Each wall is flat, endless, passes through zero and stands at right angles to its row. A trip goes straight from one point to another. List the walls that it crosses, first one first.
In the rows, 128 means zero.

Walls:
(1): [109 120 123]
(2): [107 140 126]
(3): [119 105 129]
(4): [136 188 127]
(5): [ 47 182 142]
(6): [ 79 123 155]
(7): [129 138 143]
Trips:
[177 114 113] to [131  86  63] -> 3, 1
[153 140 149] to [121 113 165] -> 6, 4, 3, 5, 1
[139 140 110] to [146 110 137] -> 4, 3
[104 105 130] to [126  87 144] -> 5, 2
[ 97 122  66] to [ 74 143 117] -> 6, 4
[195 157 140] to [182  89 181] -> 4, 3

Walls:
(1): [104 119 120  96  86 121]
(2): [ 80 150 120 178 128  67]
(3): [139 153 140 120 171 145]
(4): [130 132  75  75 151 147]
(5): [141 160 131 136 146 139]
(6): [ 66  71 153 151 117 146]
(7): [147 166 182 168 120 132]
(8): [186 116 152  96 112  79]
(9): [117 118 135 116  94  99]
Trips:
[167 144 123 100  86 120] to [117 146 139 148 139 179] -> 5, 3, 9, 8, 1, 4, 6
[114 133  73 166 114 124] to [103 135 118 196  48 111] -> 9, 4, 7
[183 141 135 110 129 127] to [ 93 148 187 128 161  80] -> 4, 9, 2, 6

Walls:
(1): [103 135 132 145 103 108 110  85  96]
(2): [ 99 112 119  91  76 139 134  84 103]
(3): [113 138 111  91 163 171 156 126 140]
(4): [130 149 125  91 131 134 119 163  76]
(5): [135 133  73 139  47 133 133 110 157]
(6): [ 91 202  82 127 113 142 119 165 117]
(7): [ 91 148 120 135  95 145 161 117 132]
(8): [113 124 118 144 140 172  96 178 123]
(9): [134 110 114  98 137 179 106 115 101]
Trips:
[103  96 135 116 103 189 119  92 113] to [123 167 157 141 155 184 171 123 123] -> 5, 6, 4, 1, 2
[150 193 150 171 150 144 160 183 184] to [124 195 135  89 139  77 165 148  96] -> 4, 8, 1
[ 77 164 101 100  89  91 105 127 147] to [137 139 202 126 102 113  80  95 151] -> 4, 6, 7, 5
[120 110 107 133 152 126 113 136 149] to [158 131 199 158 156  89 161 132  91] -> 9, 3, 8, 1, 4

Walls:
(1): [111 135 160 160  80  70 150 159 151 111 155 153]
(2): [131 144 129 116 109 104 173 116 188  78 116 151]
(3): [ 99 115 104  89 115  88 169  77 134  98 106 124]
(4): [143 119 140 135 155 164 149 121 168 137 115 195]
(5): [137 104 196  96 124 110 156 192 138 111 134 139]
(6): [191 165 167 161 135 118  99 143 144 121 150 118]
Trips:
[136 166 114 127 106  92 113 138 158 145 161 131] to [129 103 147 103 161 115 130 179 168 153 139 141] -> 5, 4
[144 109 175 132 147 184  95 164  66 210 114 163] to [161 123  98 166  56 115 151 116 132 103 183 158] -> 1, 5, 2, 3, 4
[147 127 104 121 137 135  94 122 136 159 155 107] to [ 98 133 126 133 162  66 124  93  98  78 104 154] -> 3, 6, 2, 1
[102  80 143 101 100 149 135 120 148 111  77 175] to [145 157 124 115 118  88 161 139 149 111 170 124] -> 6, 4
[ 97 118 115 165 131 117 180 108 103  72 108 133] to [ 85 119 125 149  70 105  86  96 114 134 152 173] -> 2
[115 121 105 124 216 181 122 131 115 133 168 152] to [ 73 125 116 139  75 121  95 164 110 162 112 148] -> 4, 1
[137 110 144  48 136 114 121 151 152 151 177  30] to [132 137 113 196  94 130 141 100 100 143 153  88] -> 3, 5, 1

Walls:
(1): [ 90 113  99 171 147  95 118 181  93 153  82  95 103 165 112  43  90 118]
(2): [158 136 125 149 126 128 128 141 162 167 137 131 160  77 116 155 103 146]
(3): [141 132 131 170 171 115 101 104 111 119 141 114 119  91 157 150 144 150]
(4): [123  70  63 175 149 178 119 124 126 140 128 128 170  88 150  82 109 120]
(5): [142 137 158 141  63 134 189 120 121 113 149 161 122 131 125 159 127 123]
(6): [134 133 105 132 106  85 114  90 124 130 149  99 138 131  89  96 137 166]
(7): [144 111 150  99 103 158  69 113 145 143  90 134 131 126 111 153 120 120]
(8): [188 101 140 145 155 180 127 147 120  86 143 122 107 179  95  60 141 119]
Trips:
[117 104 134 154  80 116 116 132 135 157 113 142  39 139 116 120 120  96] to [134 107  88 178 127 109 108 149 121 128 171  83 109 145 121  96 104  99] -> 6, 4, 7, 5, 3
[101  93 104 107 110  97 164 130 133 117 118 192 117  57 144 114 151 163] to [127  98 166 149 128 156 112  80 150 113 160 132 191 133 126 152 138 140] -> 7, 8
[134 153 113  95 133  63  76 145 148 170 137 121 109  61 138 105 156 162] to [151 152  51 156 107 145  98 140  98 114 155  82 194 217 117 155 142 128] -> 7, 4, 8, 2, 3
[179 135 108 141 148 189 108 124  91 187 111 197 117 181 134 120 122 124] to [ 93 122  92  60 181 143 157 129 138  92 167 101 118 127 134 112  82 118] -> 7
[115 157 125 152 127 128  61 147 145 159 115 131  78 106 131 112 149 156] to [135 138 107  64  79 129 100 129 148 130 113 195 125 132 168 121  92 169] -> 3, 1, 6, 5
[144  33 127  75 113 137 123 178 131 118 149 169 111 149 113  91 163  79] to [171 115 121 109 136 133 105 113 188 169 110  76  39 138  71 149 148 177] -> 5, 4, 6, 2, 1, 3
[112 178 115  80 130 130 127 129  44 129  83 152 104 146 130 148 149 145] to [132  97 145 168 122 177 189 110  90 147 161 133 124  97 144 101 130 116] -> 7, 3, 8, 4, 1, 2

Walls:
(1): [125  62  78  97 119 163 125  99 100 109 154 149  71 150 177 168 147 117
 131 127  91 143 142 139]
(2): [119 210  93 148 137 103 112 118 116  96 179 132 127  88 125 184 136 131
 186 120 148 115 112 143]
(3): [ 97 101 144 128 169 113 130 139 102  88 128 144 153 114 157 167 117 103
 134  64 123 162  66 212]
(4): [109 120 132 147 142 158 118 141 141 156 103  92 158 125 114  93 154  77
 110 126  85 162  90 120]
(5): [120 146 158 122 106 138 172 155  91 137 121 137  87 146 103 153 197 118
 136 124 131 127 116 173]
Trips:
[ 92 149 130 176 166 112 117 149 125 120 124  62 155 123 128 123 151 135
 136 117  92 111 135 130] to [ 92 157 126 133  68 111 134 122 133 150 163 112 135 125 107 146  97 135
 114  96 138 133 128 123] -> 3, 4
[162  79 126 118  79 181 151 136  82 104 150 184 137 150 143 116 137 102
 123 148 137 110  92 119] to [107 139 169 139 172 103  91 115 120 112  94 136 142 131 146 102 135  97
 165 150  97 145 140  49] -> 3, 4, 5, 1
[182 116 106 124 136 105 108  75  13 181  91 122 144 101 105 108 100 146
 128 139 135 103 168 109] to [144 126 132 179 120  43 105 103 105 148 133  80 111 130 120 199 116 110
  87  71 223 116 159 104] -> 2, 3
[141 144 152 151 103 153 137 119  97 154 121 111 110 113 175 174 165 172
 115 104 140 117 106  95] to [181 136 136 149 181 180 126 172 148 111 129 127  72 176 171 168 124 107
  96 121 175 137 151 112] -> 2
[ 94 165 187 159 159 109 137 110 107 138  98 112 119  71 232 175 139 119
 148 153 161 138 137 148] to [ 93 111  86 119 112 153 109 130 151 146  44 118 105 133  99 122  84 114
 129 169  68 133  86 115] -> 4, 5, 1, 2, 3
[135 101  97 135  96 188 144  95 100  76 142  94 170 140 138 108 143 102
 168 105 179 121 149 138] to [114  84 142  91  77 139 112 108 121  54 104 119  69 178  91  79 108 157
 159  99 166 142 177 161] -> 5, 2, 3
[113 143 113 156  62 173 104 171 112 141 101 107 115  98 123  98 109 114
 106 118 116  84 161 168] to [148 123 155 188 139 130  83 100  91 131  80 121 122 134 112  89 103 116
 213 149 107 123 139  88] -> 5
[152 106 153 178  70 124 111 146 106 103 148 157 136 133  96 214 167 148
 126 158 169 127 136 126] to [184  77 142 119  95 131 180 137  99 133 158 115  97  93 137 134 146 118
 133  86 108 144 118 191] -> 3, 2

Walls:
(1): [ 82 127 120 174 140 104 124 135 103 135 170 128 149 107 116 127  74 128
 135  84 135 120 101 174 208 148 110 122 116 136 133 123 111 174 147 138
 153  85 147  71  64  89 173 185 108  88 153 146]
(2): [111 165 107 128 141 148 119  96 120 124 116 100 103 126  97 104 105 131
 129 185 160 128 132 119 110 130  72 131 125  90  71 132 203 204 165 138
 114 101 117  98 122 126 148 155 122  46 141 145]
(3): [ 97 145 117 140 144 159 185 150  99 138 121 152 100 118 124  57 173 169
  85 133 120  88 142 122 128 163 150 140 105 124 106 102 141 141 127 136
 149 109 179 176 148  99 149 102 194 130 110 171]
(4): [164 139 141 149  92  72 149 135 129 117 111 141 133 120 141  91 145 185
 159 133 133 115 188 143  91 100 146 184 165 123  99 147  95 164 144 151
 158 169 110 147 168  63 152 139 145 130 137 146]
(5): [134 133 119 161 116 102 119 107 191 113 119  40 124 189  81 132 186 143
 109  71 195 200 174 123  80 144 120 109 159 148  97 106 130 176 162 114
 147  79 141 115 125  88 122 142 127  97 112 137]
(6): [149 186 130 107 115 140 134 118  93 138 130 124 144 154 114 115 110 122
 138 141 115 136 111 120 107 103 139 163 120 125 137 154 132 127 144 125
 183 168  84 111 117 102 140  98 127 197 185  81]
(7): [117  36 102  89 122 104 141 100 128  45 169  98 148 140 134 172 136  91
 130 101  74 126 117 134 133 157 109 132 112 101 125 126 140 166  82 113
 150 127 143 159  68 114 126 133 138 171 129 148]
(8): [ 98 119  88 172 111 151 108 112 123 103 169 145 182  97 170 116 127 131
 111 121 118 169 125  71 110 141 139 125 185 108 140  91 144 106  91 150
  79 136 145 112 144 117 166  86 144 137 112 148]
(9): [144 154 152  62 134 105 139 130 133 134 123 115  70 152 153 175 114  87
 166 110 116 126  98 147 127  91 120 151 124  84 149  81 114 146 127 103
 109 125 127 145 163 152 120 102 135 124 153 105]
(10): [147 120 160 179 111 119 116 129 162 125  75 182 114 151 178 143 135 127
  79 164 132 128 160 156 156 166 112 115 144 108 125 144 134  81 193 129
 171 139 132 105 124 127 175  99 137  44  75 121]
Trips:
[ 73 104 145 146 122 135 104 131 173 148 116  99 126 138 144 159 120 142
 167 141 181 136 101  92  92  90 176 111  98 187 125 120 125 115 113 150
  72 120 150 111 104 108 108 119 105  89 136 158] to [175 169 137  87 111 169 128  77 178 124 131 146 106 139 164 111 103 137
 131 163 160 144 124  85 155 152  87 103 106 163 111  85 172 135 128 164
 133 124 143 132 120  87 144 146  56 130 111 137] -> 1, 10
[161 114  48 115 163 126 148 142 149 125  39 176 119 103 128 211  80  71
 115 119 116 140 139 117 117  68 116  93 110 124 115 140 169 160 135 109
 166 121  85 118 111 107 155  81 118 171  72 143] to [ 93 145 133 208 151 143 137 100 122  97 108 133 140 122 142  83 119  72
  94  94 124 149 152 124 140  94 122  92 193 160 127 121 148 120 110 128
 104  58 152 147 173 119 104 125  90 108 102  89] -> 8, 5, 6, 9, 7, 1, 3
[120 175 150  82 128  92 122 113  92 109 172  99  86 135  52 132  89 182
 173 174 130 131 178 137 131 113 184 129 124 147 116  69 118  91 150 122
 146  75 122 143 176  88 165 104 179 150 138 198] to [113 150 141 124 136 124  96 116 132  94 176 172 107 157 119 120 145  59
 137 145 164 116 118 146 111  79 111 168 119 114 114 136 208 122 164 143
 146  57 140 155  83 123 137 121 152 121 150 119] -> 1, 7, 4, 10

Walls:
(1): [128 150 159 136 135 114 172 114  91 116  91 131 123 137 146 176 113 101
 108 173  88 139 154 175  85  98 120  86 158 141 115 129 150 193 104  58
 123 150 105 119 134 128 162  88 138 117 123 104]
(2): [157  90 132 127 130 174 113  74 158 148 108 139 130 145 139 116  90 107
  99 154 131  96 151 154 154 163  92 117  94 171  66 101  57 130 100 129
 167 137 126 114 166 119 199 151  92 134 142  88]
(3): [190 182 168 117 153 102 109 149 115 151 139 200 124 122 116 158 133 174
 123 179 133 178 130 139 148 127 137 105 155 127  95 131 198 119 125  88
 165 130 166 169  98 130 112 161 191 134 131 126]
(4): [140  93 162 175  64 108 166 125  93 178 182 114 157 144 136 166 182 107
 106 155 134  52 150 159  86 113 174 135 120 194 154 154 127 106 105 124
  84 116  72  96 179 159 153 102 126 113 136 142]
(5): [107 119 141 165 158 109 126 121 106 121 131 147 166 116 187  97 143 136
 107 130 100 130 121 124  51 130 146 144  78 131 148 155 157 142 141 149
 143 129 119 121 109  88 125 119  98 139 153 205]
(6): [139 119 136  97 147 153 180  91 113 124 105 146 166 146  87 113 106 101
  78 110 110 125 155 107 104 179 132 122 101 138 109 125 116 108 146 111
  78 101 114 120 146 156 182 162 152 144 123 124]
(7): [124 159 138 151 157  73 179  70 130 119 103 131 124 124 146 121 141  96
 162  94 151 101 109 133 183 129  76 197 148 133 192 114 164 146 149 136
 135 122 103  95 131 114 138  94 141 141 197  75]
(8): [123 127 123 131 147 116 103 172 115 177  73 118 128 173  83 137 164 126
 148  75 150 185 155 118  91 146  95  79  89 120  84 103  96 142 153 128
 154 118 141 125 128  52 120 139 105 115 157 123]
(9): [126 167 136 119 156  92 147 132 150  97 172 215  91 120 108  66  85 110
 126 142 122 132 190 114 139 113 107 112 150 138 182 142 189 108 148 186
  88 157 108 159 112 144 140 126 182  62 138 123]
(10): [127 116 140 122  94 134  63 125 143 118 119 134 144 121 155  93 158  46
  62 107 129  96 142 141  95  82 114 175  88 129 106 108 126 155  56  79
  82 106 117 110 115 133 138 106  87 120 135 140]
Trips:
[218 145 115 104  62 122 133 123 128  97 151 177 158  63 139 140 136 139
 103 158 131 127 126 145 166 122  91 198 131 122 119  87 145  92 212  54
 100 110  75 135 142  86 102 144 115 118 129 137] to [121 114  83 133 102 160 153 105 147 133 146 120 161  94 110 152 169 138
 155 104 126 106  89 142  71 161 115 143 102 100 130 108 159 109 137 136
  95  82 158 156  99 140 148 141 146  97 182 103] -> 9, 5, 3, 8
[ 85 118 106  90 135 155 104 148 160 147  84  58 131 137 171  99  70 153
 124  95 140 169 103 142 159 151  99 132 110 154 145 127 131 138 147 142
 141 121 127 133 126  93 129 145 151 160  96 132] to [146  90 149 151 120 150 127 139 114 129 116  94 165 142 145 104 158 139
 127  99 121  83 130 131 145 126 188 129 155 104 122 129 165 160  82 151
 149 139 125 113 148 184 124 145 138 130 144 131] -> 5, 8, 10, 4, 2
[151 150 102 132  90  93 145 103 128  87  78 168 149 157  82 116 165 154
 126 135 226 154  85 118 148 184 119 142 156 129 119 164 128  33 145 101
 168 149 131  87 109  92 126  64 188 112 121 118] to [105  91  98 107 125 145 164 171 138 158 171 177 145 118  78  57 164  77
  49 131  65  67  94  80 113 142 121 124 155 158 103 111 136 147 133 154
 154 120  84 102 110 150 153 156  74 100 141  48] -> 2, 4, 3, 10, 8, 7

Walls:
(1): [ 90 101 114 130 122 130 114 113 120 136 133 137 137 155  93 159 162 161
 182 158 187 134 129 111 143 154 145 123 157  78 147 176 152 143 131 131
 139  76 141 130  94 118 130 170 158 144 150  97]
(2): [141 145 178  89 109 167 170 121 149 132 112 192 132 109 170 110 103 131
 167 113 122  80 166  73 194  57 161 185 140 139 121 120 117 142 138 138
 192 137  82 101 134 184 107 105 102 161 125 136]
(3): [138 151  90  61 207 103 169 107 120 195 128 163 178 111 170 103 110 135
 106 108 113  90 153 121 111  85  69 153 133 164 189 137 135 185 130 148
 156 101 116  94 170  58  86 170 168 182 108 117]
(4): [ 86 113 136 129  92 133 125 166 183 129 173 146 105 182  83 180 106 127
 111 161 142 136 113 126 121 170 104 176  91 151 115 129 146 137 135 134
 147 147 143 146 128 152 133 113 152 132 179  88]
(5): [129 153 101 148 132 145 179 112  83 112 173 157 148 179 111 123 135 128
  74 116 103 179 128 104 136 103 106 147 146 195 194 127 151  66  80 147
  74 134 145  99 161  84 192  90  66 151 181  92]
(6): [162  69 140 105 126  96 125 116 173 119 112 109 148 130 136  70 137 135
  98 107 156 108 126  90 146  97 175 120  97 127 120 168  82 140 151 122
 116 165 160 126  79 110 145 114 117 123 140 147]
(7): [145 163  85 140 165 174 108  88 148 120 100 167 118 154 121 158 158 128
 100 118 130 147 142 159 133 143 125 173  99 107 105 170 125 149 151  45
 175 159 135 154 122 106 179  97 185 132 218 138]
(8): [172 122 142 185 158 114 116 152 128 104  81 156 112 128  96 100 145 123
 110 122 143 106 148 188 124 144  99 134  83 126 164 166 123  91 117  49
 121 170 145 141 180 107  73 115 146 118 125 190]
(9): [105 107 138  94 139 148  99  67 115 100  86 123 152  84  75  85 136 190
 145 111 101  81 139 113 119 159 120 128 204 113 121 141 117  92 120 108
 168 132  98  85  73 206 141 125 132 121  85 128]
(10): [105 160 149 105 154 152  91 144  77 127 123 110 134 115 163 140  76 135
 124 182 115 133 175 131 145 119 136 113 146 104 131  85 116 157 185 161
 127 114 133 173 102  80 150 121  89  76 143  98]
Trips:
[ 98 105  90  95 119  80  91 142 167 175 106 138 126 132 130 126 130 113
 156 152 126 120 170 127 137 114 171 164 144 174 128 144 159  88 147 209
 101 140 123 174 128 124  92  93 166 133 131 109] to [ 89 125 187 126 128 143  98 144 119 107  73  80 123 136 109 156  92  77
 123 123 105 180 178 160 114 124 157 161  70  67 141 175 121 105 158 152
 143 118 142  80 106 132 131 176 142 190 167 150] -> 3, 7, 8, 2
[128 134  87 110 115 117 142 162 149 119 110 144 102 174 137 141 155 173
 194 110 143  77 130 153  78  77  83 103 150 123 139 131 129 102 116 143
  77 112 143 152 131 124 159 181 160 117  97  92] to [105 167 157 121 149  50 127 140 137 112 135 101 115 126 173 130 126 113
 110 112 197 141 149 136 114 118 118 162  97 100 119 119 119  71 119 120
 163 163 122 128  86 100 129 137 139 109 106 162] -> 8, 6, 1, 10, 3, 7
[173 110 153  74 145 157 133 152 126 104  93 164 120  97  93 111 118  71
 134 123  97 185 122 157 129 138  97 156 106  98 152 141 186 190  82 134
 138 133 154 160  79  82  95 119 105 122 192 141] to [ 83 109  89 178 105 108 106 149 118  78  70 157 125 141 200 135 149 109
 151 174 149 117 136 156 112 150 136 128 104 144  90  81 117 133 109 125
 112 122 121 125  97 107 107 100 103 137  83 132] -> 5, 6, 3, 4, 7
[129 163 124 155 128 126  70 111 118 115 121 147 104  83 130 156 158 138
 142 153 160  93  80 157 106 145  99  79 169 177 146 150 189 117 102 168
 143 126 173 113  84 131 139 144  83 146  95 140] to [130 165 166  74 114 105 123 117 151  84 107  75  92 146 147 166 139  97
 186 133 114 103  92 127 142 102 162 100 144 130 106 122 113  73 123 135
 118 103  36 120 171 122  87 153 165 101 141 183] -> 5, 2, 1

Walls:
(1): [152 121 125  87  90  60 131 142 153 158 152 154 177 122  73 152 112 171
 135 162 142 144  81 161 130 100  99 164 155 145 128  84 110 107 145  75
  63  29 123  97  72 104 115  96 104 128 143 132]
(2): [ 92 136 109 105 113 159 100  96 141  83  99  99 119 121 144 143 206 128
 119 165 177 128 114 159 132 123 111 116 101 124 191  93 139 110 104 115
 128 145  73  95  43 119 117 133 201 116 117 151]
(3): [ 85 172 189 154 148 169  95 158  90 138 126 162 139 163 126 107 145  89
 118  74  83 127 132 146 135  83 160  79 133  41 162 119 133 136 116 136
 159 116  87 110  73 143 129 148 117 116 164 123]
(4): [ 90 159 135  87 152 196 138 163 141 175 154 195 125 152 135 177  68 133
 103 105 166  50  90 113 156 113 139 112 175 141 158 156 186 126 118  85
 159 101 142 167 128 177 170 144  89 145 102 199]
(5): [156  97  76 166 105 154 135 163  95 184  93 152 103 126 107 104  89 126
 128 128  69  96 135 225 147  59 142 203 165  90 103 116 178 107  75 147
 109 131 156 134 110 119  96 129 157 120 146 161]
(6): [132 127 144 115 140 155 118 172 188  84 186 130  69 110 121 135 140 109
 139 133 135 136 154 205 111 163 171 117 159 147 111 138 119 139 100  85
  65 114 159 117 148 134 134 134  92 108 145  41]
(7): [152  55 122 176 163 131 129 102 146 141 114 131 126 122 137 132 130 124
 128 101 127 146 109  84 125 124 134 159 167 116  92 137 104 127 147 147
  87 131 107  81 158 119 177 112 186 116  96 109]
(8): [ 94 117 138 129 131 107 107 151 105  91 157 137  84 157 117 110 128 121
 100 167  89 121 136 120 150 137  99  97 124 133  79 142 157 129  65 107
 119 104 167 130 120 101 179 145 115 209 126 155]
Trips:
[166 130 150 108  99 155 111  78 143 131  92 125  73 185 138 117 171 114
 140 142 104 167  59 103 119  96 114 144 158 122 166 120  92 139 173 189
 119 145 112 123  88 141 161 140 137  81  97 125] to [131  76 120 107 131 147 165 117 147 108 187 201 145 117 102 140  91 134
 102 128 125 123 116 161 122 129 171 124 117  99 135  57 124 123 175 128
 124 128 148 119 131 113  87 142 117 114 130  96] -> 1, 6, 5, 2, 4, 7
[171 135 105  65 138 162  50  96 172 135 197 136 113  98 116 136 136 180
 139 138 171 113 190 130 179 189 185 144 116 115 158  32 109 148 110 128
 180 104 108 118 130 131 112 157  93 123 146 120] to [178  80  98 110 149 151 121 129 119 152 185 140 128  74  47 131  76 110
 135 102 132 119 124 123 174 146 141  95 149 158  77 127 113 108 121 143
 161 117 134 142 177 168 112 150 140 105 161 112] -> 2, 5, 7, 1
[ 90 110 145 152 142 147 101  64 208 143  86  89 117 127 162 163  75 122
 104 147  92 117 159 158 114 123  95  84  86 105 188  81  73 124 136 122
 185 153 150 132 155 101 131 104 113  77 133 105] to [121 147 135 133  83  97 148 109 143 142  85 152 124 145 105 137 179 135
 149  80  77 158 157 119 104 209 113 122 101 170 108 162 152 158 135 130
 127 126 128 104 215 144 150 164 102 150 114 136] -> 3, 2, 6, 7, 8
